Every row gives one point. To make a cloud, some directions were put in groups of two or more. Within a group, all points are equally far from the middle, so they leave a hole (a ring in 2 directions, a hollow ball in 3). The other directions are filled evenly. Then the cloud was stretched, turned, moved and blurred a little. How many holes are there, and how many directions does each take, smallest first?
In the rows, zero is written as 128.

Cloud, 22 rows:
[[174  76  97]
 [172  75 103]
 [187  90 116]
 [149 134  86]
 [105 100 143]
 [116 165 134]
 [103 150 161]
 [119 103 145]
 [155 159 101]
 [119 127 127]
 [116  61 163]
 [ 74 158 160]
 [ 80 160 103]
 [137 119 127]
 [127 120 104]
 [ 70 144 145]
 [ 93 153 166]
 [ 97 108 148]
 [ 83 104 150]
 [ 97 149 139]
 [168  66 136]
 [151 167 114]]
Holes: 0

Cloud:
[[160 103 140 187]
 [151  76 165 145]
 [113 114 176 100]
 [120  94  72 114]
 [ 93 104 152 105]
 [170  91  98 111]
 [139 103 179 113]
 [117 107 108 100]
 [ 92 116 150 190]
 [171 135 144 171]
 [127 105 122  98]
 [167 161 133 153]
 [107 165 115 161]
 [156 118 162 185]
 [169 119 115 188]
 [ 92 173 165 144]
 [108 133 106 181]
 [138  65 150 149]
 [121 108 125  98]
 [159 134 182 146]
 [140  66 157 160]
 [184 112 135 149]
 [ 90 156 174 110]
 [105 100  82 122]
 [123 172 154 163]
 [145 178 121 144]
 [111 174 129 126]
 [ 94 133 101 166]
 [131 104 143 197]
 [140 168 153 124]]
Holes: 1 (3)

Cloud (55 x 6):
[[134 167 133  95 192  93]
 [155 175 180 133 158 105]
 [120 136 137  86  87 110]
 [164 159  98  92 162 127]
 [150 194 122  60 106 138]
 [106 137 144 124 115 194]
 [142 125 169 129 127  53]
 [111 134 114  59 123 167]
 [ 75 154 121 140 166 143]
 [136 140 167 147  87 141]
 [ 91 161 151 155 124 106]
 [115 162  89 128 107 140]
 [137 104 164 108 107  86]
 [141 194  84  96 106 152]
 [153 168 143 110 140 192]
 [120 188 105 134 177 187]
 [182 153 119  95 122 137]
 [ 95 193 143  89 163 146]
 [116 201  82  94 166 170]
 [149 155 133 122 151  57]
 [112 154 116 123 132  73]
 [116 146 113  53 132 170]
 [159 168 115 127 160 177]
 [140 153 169 105 181 107]
 [126 167 114 168 124 136]
 [142 119 101  92 173 160]
 [151 109 146 136  92 144]
 [166 169 130  62 120 130]
 [123 129 143 183 143 105]
 [119 188 106 125 133  97]
 [117 180 137 102 135 209]
 [109 105 111 116 158  90]
 [175 159 147  85 131 139]
 [176 150 149 125  98 137]
 [160 146 105  67 151 162]
 [120 120 166 128 134 170]
 [166 121 112 131 120 109]
 [136 178 133  85  81 118]
 [152 173 145 152 178 108]
 [104 162 149 115 103  93]
 [127 193 131 167 143 118]
 [134 104 129 119 137 184]
 [143 178 163 140  89 143]
 [141 196  84  95 110 153]
 [ 80 147 155 157 147 129]
 [138  88 105 100 123 138]
 [142 123 153 161 146  64]
 [135 140 133  82  81 108]
 [100 144 171 169 127 114]
 [168 132 162 113  96 100]
 [124 103 175 124 140 132]
 [119 155 102 106  78 161]
 [157 137 109  96 166 169]
 [138 177 116 109 149  70]
 [136 186 158 134  88 144]]
Holes: 3 (2, 2, 2)

Cloud:
[[111  92 126 174 133 128 183 175]
 [116 186 102 129  56 117 159  90]
 [ 72  92 123 163 150 120 108  93]
 [134 155 125 131 125 115  73  52]
 [100 149 159 154 158  97  89  96]
 [ 68 126 114 135 151 173 159 165]
 [152 123  99 151 127 115 104 120]
 [121  93 107  85 127 142  73  99]
 [ 80  81 118 123 127 121 142  71]
 [ 92 148 122 148 188 125 146  88]
 [151 105 140 166 106 168 110  96]
 [ 87 102 138 125 142 102 191 134]
 [135  75 134 152 212 113 140 115]
 [128 167 135  91  91 107 175 131]
 [ 91 128 172 132 134 110 100 102]
 [139 151 142 109 134 163 124 143]
 [ 82 139 148  77 163 130 141 156]
 [142 162 147 156 114 123 198  94]
 [117 134 159 169 166 128 183 149]
 [ 83  86 125  99 127 157  81 100]
 [ 59 164 105 118  99 147 146  79]
 [136 157 111  99  95 149 178 131]
 [147 147 105 104 190  69  89 130]
 [168 153 156 134 146 107 176 134]
 [140 131  90 140  73 109 130  79]
 [118 138 149 160  81 147 124 174]
 [148  87 132 152 102 150 172  67]
 [107 152 110 102  94 104  85 135]
 [ 59 133 133 117 175 150 148 131]
 [ 70  93 117 132 153  95 133  99]
 [ 91  86 146 119  82 175 122 119]
 [133  66  99 140 127 163 160  84]
 [ 82 120 153 127  67 167 186 118]
 [ 57 127 102 139  92 162 119 160]
 [157 159 141 152  73 160 159 144]
 [ 88 118  64 113 137 118 157 144]
 [138 144 158 153 144 168 118  89]
 [125 165  93 139  84 110 179 118]
 [103  84 118 169 172 120 120  94]
 [162  93 125 116  91 109 130 131]
 [ 84 108 126 129 229 121 116 109]
 [137  88  96 119  86 100 174 125]
 [121 120 166 114 121 151  99  85]
 [151  96 106 132 190 104  81 102]
 [ 96 128 108 158 104  92 167  88]
 [ 65 130 114  85 171 138  77 121]
 [112 172 115 135 196 126 100 120]
 [ 93 126 178 167 130 122 118 112]
 [113 122 112 155 183  75 146 120]
 [163  95 103 152 109 138 126 110]
 [154 126 147 145 148 120 173  77]
 [ 88 147 142  86 184  74 127 176]
 [129 110 145 157 168  97  93 104]
 [119 140 113 177  93 114 197 143]
 [ 97 106  83 168  84 158 168 135]
 [151 128 152 129 105 154 142 164]
 [117 180  99 125  93 116 177 104]
 [ 94 144  99 140 177 127 169 188]
 [128 176 115 133 168 135  98  99]
 [118 170 173 143 149 140 140 154]
 [132 152 151  82 118 130 161 141]
 [121 139  83 148  90 166 174 123]
 [ 66 129 112 127 101 103 107 152]
 [ 76 131 133 160 119 182 188 135]
 [ 77 153 126 103  74 177 152 103]
 [120 173 118  91 151  86  88 140]
 [126 143 113  76 149 104  83  74]
 [119 154 122 141 204 106 141  94]
 [ 74 153  91 137 167 126 149 158]
 [140  92 132  91 136 162 116 150]
 [ 74 118  81 139 139 168 138 106]
 [111  96 113 123 172 106  62 136]
 [111  57 125  88 125 116 111 112]
 [125 115 111 117 196  91  60 121]
 [ 79 147 100 116  63 101 141 107]
 [ 76  87 100 108 128 129  82 144]
 [ 96 150 109  98 132 120 160  74]]
Holes: 2 (3, 4)
